Each row is a point. The points of each table are mixes of a few directions, plus a little noise. Count the directions of each table, and those that both share. Where both have some left over, give the other angles between the two spaces (their principal angles), to ten degrees, smallest first.

First:
[[-18 -23]
 [-14 -20]
 [ 28  35]
 [-19 -25]
 [-43 -57]
 [ 66  89]]
Second, 7 rows:
[[-65 -14]
 [  0   0]
 [ 90  20]
 [-82 -18]
 [ 28   6]
 [ 59  13]
 [-30  -7]]
Directions: first 1, second 1, shared 0; angles 40

First (8 x 6):
[[-40  51  16  54   4 -49]
 [ 21  24  77 -30  23  43]
 [-28  19  10  82 -40  -3]
 [ 40 -40 -24  15  36   4]
 [ 41 -25  18 -16  19  40]
 [-46  41  31 -26 -49   8]
 [ 44 -67 -57 -68  19  17]
 [-35  -6 -71  -8  -9 -62]]
Second (7 x 6):
[[ -6  15  -3 -26  11 -42]
 [-18 -18 -19   2 -11  67]
 [ 39 -40   4 -14 -50  35]
 [-23 -31 -46 -70 -33  59]
 [  6  30  11 -27  25 -95]
 [-51  45   2  70  67   3]
 [ 53  -1  50  61 -10 -26]]
Directions: first 4, second 3, shared 2; angles 80

First (10 x 11):
[[-13  40  20   0  40   7 -47   3  20  -7  10]
 [-37 -56  31 -58  24  11 -62 -55  36 -25  38]
 [ 27 -65  54 -20 -26   8  93 -28 -24  29   5]
 [-25 -58  27 -49  10   8 -32 -48  23 -16  29]
 [  2 -33   4 -13 -14   0  18 -14  -4   1   3]
 [  6  49 -42  35  -5 -10 -10  37  -7  -2 -21]
 [ 17   6 -30  24 -28  -9  37  22 -21   9 -20]
 [  2  34 -18  20   5  -3 -12  21  -1  -2  -9]
 [ 40   1   6  29 -32  -4  93  23 -38  33 -24]
 [-18  81 -51  33  27  -7 -79  40  17 -22 -11]]
Second (11 x 11):
[[ 33 -20 -22  32  -1  -8  54  15 -21  25  -7]
 [ -2 -49   7 -59  36 -19  15  53  68 -15  45]
 [-35  20   9  -4  36  15 -95 -46  13 -20  12]
 [ 44 -50 -31  45  22  -7  64   0 -28  40   3]
 [  6  22   5  -9 -46  -7  43  34  -6  -2 -21]
 [-22  63 -13  47  21  18 -90 -48 -26  -5 -18]
 [ -7  50   3   1 -37  -1   4  22  -6 -10 -24]
 [ 10  43 -31   1  17 -23  13  95  38  -9   1]
 [-13 -35  19 -28  12   4 -15 -24  17  -6  20]
 [-24 -33  38 -22 -12  22 -35 -85 -15  -7   7]
 [  8 -10  15   0 -49   4  42 -17 -31   9 -20]]
Directions: first 3, second 4, shared 2; angles 90

First (11 x 18):
[[ 11 -31  33 -47  18  22   2 -16 -25  36  25 -36  -4  12  63 -44 -14   3]
 [-27  34 -27  56 -37  22 -10 -15  -4  -8 -12  11  17 -29 -28   3  52  16]
 [ -2  29 -20  22 -25  25  15 -29 -26   7 -16 -30  14 -22 -10 -23  68   3]
 [ 20  -3  -4 -17  17 -30  17  17  12 -15 -12   3 -10  14 -21  18 -17 -19]
 [ -2   8  -4   6 -10  14   4 -14 -13   8  -3 -14   6  -9   3 -13  25   4]
 [  1 -20  18 -20  11   5  -8   0  -1  12  16  -2  -4   8  29 -11 -25   4]
 [ 12 -12   3 -16  20 -34   3  26  23 -17  -2  20 -12  19 -16  28 -41 -14]
 [ 27 -13   1 -28  34 -59  13  41  35 -30 -12  26 -21  30 -34  47 -57 -29]
 [-20 -23  31 -11  -7  50 -27 -27 -24  40  37 -18   9  -8  73 -49  -4  28]
 [-10  -6  -4  16   9 -36 -19  37  43 -31   0  57  -9  12 -32  51 -53  -3]
 [-10  37 -28  39 -31  20  10 -23 -17  -3 -22 -15  16 -26 -28  -8  68   6]]
Second (8 x 18):
[[ 52 -52  37 -95  63 -45  26  28   9   7  12 -19 -30  49  31   2 -80 -35]
 [  5  31 -28  23 -15  -6  20  -6  -5 -14 -27  -9   6 -12 -41   9  45  -9]
 [-16   6  -4  23 -11   5 -15   2   8  -5   3  18   5  -8  -6   8   0  10]
 [-11  13  -6  18 -18  24  -3 -18 -15   9  -1 -12  10 -15   5 -17  33  11]
 [-41  30 -21  67 -41  28 -27 -13   2  -7  -3  25  19 -31 -18   5  38  27]
 [ -2 -31  31 -29  12  18 -15  -6  -9  26  28 -10  -3   9  54 -26 -30  10]
 [-22  22 -19  44 -23   5 -14   1  10 -15  -8  25   9 -16 -27  17  18  11]
 [ 36 -18  11 -50  33 -29  27  13   1  -1  -5 -20 -16  25   2   2 -25 -27]]
Directions: first 3, second 3, shared 3

First:
[[ -3  11 -38 -24  -7 -77 -28 -37  13 -17   6  -1 -38  21  52 -16 -13   9
   38 -20  32  15   6  -6  22 -64 -38 -75  17  36 -53 -11]
 [ 18  -4  15  11   5  37  19   6 -10  -1 -12  13  22 -12 -22   3   6  -6
   -6  10 -20 -14   7  -4  -9  16  25  35 -14 -13  38 -10]
 [ 34 -16  -3 -43 -16   6 -14  -9  -7 -25 -41  15 -14  28  30   1 -30   8
   31  -7   9  -5 -13 -33  21  -7  33 -42  24 -24  22  -9]
 [-16  21 -12  57  -3 -41  24 -18  14  12  53   0  12 -34 -13 -30  22  -4
   -1   2   2  -2  47  33  -7 -30 -47  21 -24  45 -29 -13]
 [ 17 -17  15  -9 -17  30   7  12  -5  -5 -16   8   8   4  -5   0 -16   3
    3   5  -2  -9  -4 -11   7  26  31   6  11 -30  29   4]
 [  7   6   1 -13  26  17  -4  -3 -11  -3 -22   3   3   3  -5  16  12  -6
   -4   0 -15  -1 -13 -10 -10  -5  10  10 -12   1  16 -10]
 [-60  21  -3  34  24 -24  -4  15  12  35  49 -35  -1 -19 -21   8  33  -7
  -43   2   1  19  -5  40 -23  10 -51  27 -17  31 -54  26]
 [  3 -21  25 -15 -11  51   0  34  -7   5 -19  -4   9   8 -15  17 -14   2
  -18   8  -6  -4 -25  -9  -1  55  39  18  14 -46  30  23]]
Second, 9 rows:
[[ 12  -5  -2 -59  23  16 -32   0 -14 -14 -51  -3 -21  35  23  31  -9   1
    7  -8  -3   8 -45 -33   3  -1  27 -33  14 -19  12   2]
 [ 11  -6  -3 -58  22  16 -31   0 -13 -14 -50  -3 -20  34  23  30  -8   1
    7  -8  -3   8 -44 -32   3  -2  26 -32  14 -18  12   2]
 [-10   5   2  53 -21 -15  29   0  12  13  46   2  19 -32 -21 -28   8  -2
   -6   7   3  -7  41  29  -3   1 -25  29 -13  17 -11  -1]
 [-18   9   4  95 -36 -26  51  -1  21  23  82   4  33 -56 -37 -50  14  -2
  -11  13   5 -13  73  52  -4   3 -43  52 -23  29 -19  -2]
 [  1   0   0  -2   1   0  -1   0   0   0  -2   0  -1   1   1   1   0   0
    0   0   0   0  -2  -1   0   0   1  -1   1   0   0   1]
 [-16   8   3  85 -33 -24  46  -1  20  21  74   3  30 -50 -34 -45  13  -2
  -10  12   5 -11  65  47  -4   2 -39  47 -21  26 -17  -2]
 [  5  -2  -1 -25   9   7 -13   0  -6  -6 -21  -1  -9  15  10  13  -3   0
    3  -3  -1   3 -19 -14   1  -1  11 -13   6  -8   5   0]
 [ 10  -5  -2 -55  21  15 -29   0 -12 -13 -47  -2 -19  32  21  29  -8   1
    7  -8  -3   8 -42 -30   3  -2  25 -30  13 -16  11   2]
 [  7  -3  -1 -35  14  10 -19   0  -8  -9 -31  -2 -12  20  14  19  -5   1
    4  -5  -2   5 -27 -20   2  -1  16 -19   8 -11   7   1]]
Directions: first 4, second 1, shared 1

First:
[[-11  17  20 -28   2  10 -11  10   0 -26   5  12   5 -12 -21  -5  -3  -3
    4  14  -9   9 -11  -1   6 -25  -9 -14 -20   5   7   2]
 [ 12 -18 -22  30  -3 -11  12 -11   0  28  -6 -14  -5  14  22   5   3   3
   -4 -15  10  -9  13   1  -7  28  10  15  21  -5  -8  -3]
 [ -8  12  15 -20   2   8  -8   7   0 -19   4   9   4  -9 -15  -3  -2  -3
    3  10  -7   7  -9  -1   5 -19  -7 -10 -15   3   6   2]
 [-21  34  40 -56   5  21 -22  20   0 -52   9  26  10 -25 -42  -9  -5  -7
    8  28 -19  18 -24  -2  12 -51 -18 -28 -40  10  15   5]
 [ 22 -34 -40  56  -5 -21  22 -21   0  52  -9 -25  -9  25  41   9   6   6
   -8 -28  19 -18  24   2 -12  51  18  28  40 -10 -15  -5]
 [ 16 -24 -29  41  -4 -16  16 -15   0  38  -7 -19  -7  19  30   7   4   5
   -6 -21  14 -13  17   2  -9  38  13  21  30  -7 -11  -4]
 [ 15 -23 -27  38  -4 -14  15 -14  -1  35  -7 -18  -6  17  28   6   4   5
   -5 -20  13 -12  16   1  -8  35  13  19  27  -7 -10  -3]
 [-33  50  59 -81   8  31 -32  30   0 -77  14  37  14 -37 -61 -13  -9  -9
   12  41 -27  26 -35  -3  19 -75 -28 -41 -59  14  22   7]
 [  9 -13 -16  22  -2  -8   8  -8   0  21  -4 -10  -4  10  16   3   2   3
   -3 -11   7  -7   9   1  -5  20   7  11  16  -3  -6  -2]]
Second (10 x 32):
[[  6  -6 -18  20   0  -4  11 -11  -3  22  -5  -8   1   8  20  10   2   3
   -2 -14   9  -7  11  11  -7  19   7  11  12  -7  -2  -3]
 [  5 -10  -4  10  -2  -7   2  -1   3   7   0  -5  -4   5   4  -4   1   0
   -1  -3   2  -3   2  -6  -1   8   2   4  11   2  -4  -1]
 [-48  95  12 -62  17  69   3 -15 -37 -31  -8  42  40 -36   0  48  -5   0
    8  -5   0  14   0  84  -4 -44 -17 -28 -78 -22  39 -10]
 [ 12 -20 -14  24  -4 -13   6  -5   3  19  -3 -13  -7  12  13  -2   3   1
   -3  -9   5  -6   8  -7  -3  21   7  11  20  -1 -10   0]
 [ 17 -27 -18  33  -6 -18   9  -7   4  26  -2 -17  -9  16  17  -3   4   3
   -4 -11   8  -9  10 -11  -5  28   9  16  28  -1 -12  -1]
 [-44  84  21 -65  14  61  -5  -5 -28 -41  -3  40  34 -35 -13  33  -6  -2
    9   5  -6  17  -8  65   1 -52 -21 -29 -73 -13  36  -6]
 [ -4   6  12 -15   1   3  -7   7   2 -15   4   6   1  -7 -14  -5  -1  -1
    2   9  -6   5  -7  -6   5 -15  -5  -8  -9   5   2   3]
 [ 33 -67  -7  42 -11 -50  -3  11  26  20   6 -29 -29  25  -2 -35   3  -1
   -6   5  -1 -11   0 -62   3  30  12  19  53  15 -28   7]
 [  3  -7   3   1   0  -4  -3   4   4   0   2  -1  -3   2  -3  -6   0   0
    0   2  -2   0  -1 -10   1   0   0   1   4   3  -3   1]
 [ 21 -45  13  13  -7 -35 -14  20  24  -7  10 -14 -22  10 -22 -36   0  -4
    0  19 -11  -1 -12 -58  10   3   3   3  30  19 -18   9]]
Directions: first 1, second 2, shared 1
